Every row gives one point. The last column is the point's height on a tilted bowl or saddle (a function of degree 2), plus a little noise. Along how many of its main directions does it bend up, bend down or stay straight?
In the rows, zero is written as 128.

Points, 10 rows:
[[171 123 138]
 [189 174 227]
 [112 106  95]
 [114 170 143]
 [159 145 138]
 [ 57  68 164]
 [ 99  95 100]
 [ 96 176 156]
 [151 156 145]
 [ 97 161 130]]
Directions: 2 up, 0 down, 0 straight

Points, 16 rows:
[[159 169 176 176]
 [202 141 118 186]
 [101 112  38 160]
 [206 145 137 208]
 [146 176  95 128]
 [191 151  96 158]
 [106 145 147 128]
 [111 165 128 129]
 [114  52  98 185]
 [136 164 137 136]
 [ 94 100  87 151]
 [135  94 159 156]
 [167 145 172 179]
 [152 172 122 140]
 [105  68 158 160]
 [ 57 152 117 156]]
Directions: 2 up, 0 down, 1 straight

Points (24 x 5):
[[164 178 125 112 117]
 [148 147  72 136 110]
 [ 69 115 116 101  97]
 [108 140 223 146  78]
 [ 94  96  61  96  64]
 [146  82 135 160 103]
 [126  90 110  98 101]
 [ 67 109 158 101  94]
 [ 93 153  83  98 100]
 [213 125 172 173  69]
 [140 143 182 143 115]
 [129 103 108 195 126]
 [124 111 104  69 101]
 [ 82 193 140  83  99]
 [135  82 199 150  73]
 [163 138 121 154 125]
 [179  75 101 161  79]
 [153 106  92 148 109]
 [157  66  87  96  68]
 [134 156 235 186  58]
 [111  67  85 144  80]
 [200 109 133  91  92]
 [114 117 126 115 122]
 [ 88 153 139 112 123]]
Directions: 0 up, 3 down, 1 straight

Points:
[[153  91 185 132 142 115 140]
 [119 139 149  74 138 163 154]
 [119 143 172 104 112 112 129]
 [130 146 114 139  88 157 140]
 [149  67  89  98 175 112 173]
 [155 156  90 147  99 137 139]
 [102 100  75 180 172 144 149]
 [123 138 110 158  86 100 141]
 [ 84 107 125 122 174 148 149]
 [134 126 206 159 133 132 134]
 [119 111  90  81 152 138 160]
 [158 159  96  91 149  82 144]
 [106 150 199 153 107 131 132]
 [186  92 111 109 231 117 199]
 [127 111 152  94 107 169 152]
 [103 184  68 109 131  95 133]
 [101 102  99 151  35 117 188]
 [129 174  99 145 147 107 118]
 [120 162 189  89 103 177 145]
 [145 100 110 131  76 183 163]
 [148 109 110 134 164 120 139]
 [129 105  38 157 151 153 162]
 [138 208 148 190 104 199 147]
 [143  79 113 119 123 105 150]
 [143 163 107 156 170  93 125]
 [ 52 101 167 126 118  93 174]
 [155 128 153 175  71 169 143]
 [ 98  75 184 141 126 122 157]
 [167 173 130 108 159 178 136]
 [129 154 179  63 174 141 157]
 [ 56 164 148 121 116 103 145]
 [109  82 183 124 178 171 173]
 [153 141 147 175 142 138 128]
 [128 124 124 130 126 133 130]
 [177 102 122  66 168 142 177]
 [165 133 131 164  64  81 147]
 [184 135   7  81  76 117 249]
 [163 135 103  54 163 113 174]
 [141  68 141 137 103  92 150]
 [ 99 184 165 153 160 100 118]
 [ 76 152 115 151 102 134 143]
 [ 74  88 113 113 133  73 165]
 [137 153 178 133 138 109 118]
 [115 113 140 169 132 198 157]]
Directions: 4 up, 0 down, 2 straight

Points (62 x 9):
[[ 93  74 138 167 171 188 163 185  89]
 [ 95  86 156  89 185 189 134 172  94]
 [183  84  72 126 164 147  99 187 143]
 [140  65 110 138 132 122 101 158 115]
 [130 160 140 101 147 146 137  89 127]
 [ 91 122 168 109 157  70 118 121 159]
 [ 60  82 115 214  71 127 180 110 154]
 [187 160 126  78 167 115 189  72 147]
 [190  98 171 123  75 132 173 128 169]
 [ 76 196 165  66  82  93  91 132 217]
 [ 53 150  62 104 150  87  68 129  98]
 [159  89 189 201 175 124 161  78 198]
 [198 108 196 168  93 103 145 129 185]
 [147 112 143 109 140 103 176 111 126]
 [165 108 146  84 235 133 113 106 157]
 [170 169 131 121 197 109 103 121 142]
 [107 123 126 107 126  91 154 137 110]
 [ 87 178  64  69  63 181 126 136 187]
 [112 160 105 184  83 153  99 100 128]
 [142 169 121  74 173  70 145 123 121]
 [ 94 180 203 123 128 123 124 161 162]
 [182 170 171 151 119  16  87 114 218]
 [148 109  55 145 130 126 119  92 135]
 [157  96  81 167 184  52 151 162 153]
 [114 143 177 124  80 168 150 131 149]
 [ 79 131 199 111  32 241 170 202 223]
 [ 78  87 109  87 130  93 161 150  97]
 [ 99 119  63 134 111 159 121  84 134]
 [ 79 120 122 137 102 150 142  83 149]
 [ 91 131 139 132 126 128 123 132 112]
 [ 84 168 184 109  95 140 128 118 176]
 [152  76 130 178  60 141 205 176  92]
 [160 112 112 149 232 206  97 134 158]
 [137  92  90 167 150 158  52 112 134]
 [ 84 161 117 106 161 137 139 140  99]
 [113  85 113 123  74 105 151  82 173]
 [114  82  89 127 107 150 113 158  91]
 [116  87 136 141 157 153 130 117 111]
 [123 121 146 171 114  91 114 159 121]
 [173  69 121 148 107  96 117 105 180]
 [102 182  96 109 126 104 159 147  98]
 [157  65 137 124 104 141 175  79 158]
 [131 104 151 140 109 140 113 155 114]
 [153 127 184 169 153 121 136 115 149]
 [161  56 119 182 147 139 102 217 125]
 [181 146  99 243 129 114 138 160 136]
 [163 186 120 153  95 169 168  86 137]
 [ 58 105 141  98 190 145 103 104 120]
 [ 89 150 129  96 147 125 149 175 100]
 [108 117 167 148  76  66  57 100 235]
 [ 67  83 143 131 159 193 159 180  82]
 [116 109 157  94 159 174  87 140 113]
 [155 202 166 133 180 168 145  56 149]
 [ 98 190 142 147 120  83 123 140 125]
 [ 97 105 162 142 127 200 113 231  94]
 [207 152 151 187 144 150 164 185 160]
 [135 104 101 151 124 141 171 179  81]
 [ 97 127  96 146 108 116 163  89 127]
 [112  97 145  96  64 143 190 199 131]
 [216 136 160 181 105 104 169 147 157]
 [ 89 130 192  94  75  85 127 189 198]
 [127 115 116 135 134 102 101 138 113]]
Directions: 4 up, 0 down, 4 straight
